Each row is a point. A path goes straight from each point to the next, and from the last back to the first. The post is the endless flat space through its rows: a point in 2 columns, a line in 3, a plane in 4, and so on, so that a path can go around it. How many times does the path go around the post? Going back the other way cancels.
In the rows, 128 means zero.

Post (1 x 2):
[[116 130]]
Path, 8 rows:
[[125 113]
 [ 97 101]
 [ 70 133]
 [ 85 176]
 [117 196]
 [ 97 141]
 [ 64 103]
 [102  82]]
Times around: 0

Post, 3 rows:
[[ 98 123 142 170]
 [111 134 101 177]
 [112 100 188  90]]
Path, 17 rows:
[[ 84 122 168 132]
 [ 55  97 159 134]
 [ 91  94 132 151]
 [111  78 197 126]
 [150 122 164 113]
 [ 94 139 186 189]
 [ 98 146 142 142]
 [ 53 125  94 140]
 [ 84  86  90 142]
 [115  66 151 146]
 [174 101 134 124]
 [138 138 172 169]
 [108 163 112 185]
 [ 81 143 152 165]
 [113 132 227 117]
 [141 132 172 168]
 [ 90 148 206 166]]
Times around: 2

Post:
[[174 110 204 145  63 151]
 [102 127 112  98 176 196]
 [120 156  87 105  70 174]
 [ 97 115 131 176 208 135]
 [109 111 159 135 229  95]]
Path (17 x 6):
[[ 96 153 129 105 104  68]
 [ 79 122  72 145 139 142]
 [159  88 143 127 123 165]
 [150 115 161 146 165 159]
 [113 153 136 213 172 179]
 [ 87 158 180 153 167 190]
 [124 112 207 143  97 155]
 [ 93  82 133  90 151 122]
 [177  65 147  99 101 183]
 [136  82  83 108 149 111]
 [103 114 118 153 123 149]
 [ 65  95 177 147 157 105]
 [121  60 160 125 158 161]
 [151  98 103 145 183 128]
 [132 145 108 148 168 166]
 [137 182 136 138  87 133]
 [ 78 152 135 141 190 125]]
Times around: 2

Post:
[[128  97 167 180 153  62 223 135]
 [140 152  85  65  96  44 105 177]
 [ 92 168 176 144 101 202 127 113]
 [ 75  92 120 124  82 113 123 147]
 [ 99 150 129 109  90 184 133 161]
 [ 83  97  68 164  79 104 130 118]
 [107 109 111 122  83 174 115 106]]
Path (16 x 8):
[[132  98 117 162 142 177 137  95]
 [ 96  97 164 144 147 154 165 107]
 [ 66 162 131 137  82 121 107 111]
 [105 110  88  88  75  56 139 172]
 [116 152 158 133 107 131 155 160]
 [154 133 107 179 115 192 147 112]
 [ 84 133 126 126  77 119 145 199]
 [112  81 206  86  75 145 114 157]
 [131 114 189 113 127  91 131 132]
 [130 117  79 107 118 121 134 139]
 [ 99 142 100 112 119  90 142 120]
 [ 77 127 152 124  82 218 148  99]
 [113 155 129 120  82  41 165 173]
 [151 119  87  45  63 104 164 184]
 [132 117 164 181  89 133 176  96]
 [125  61 131 203 122  60 125  97]]
Times around: 2
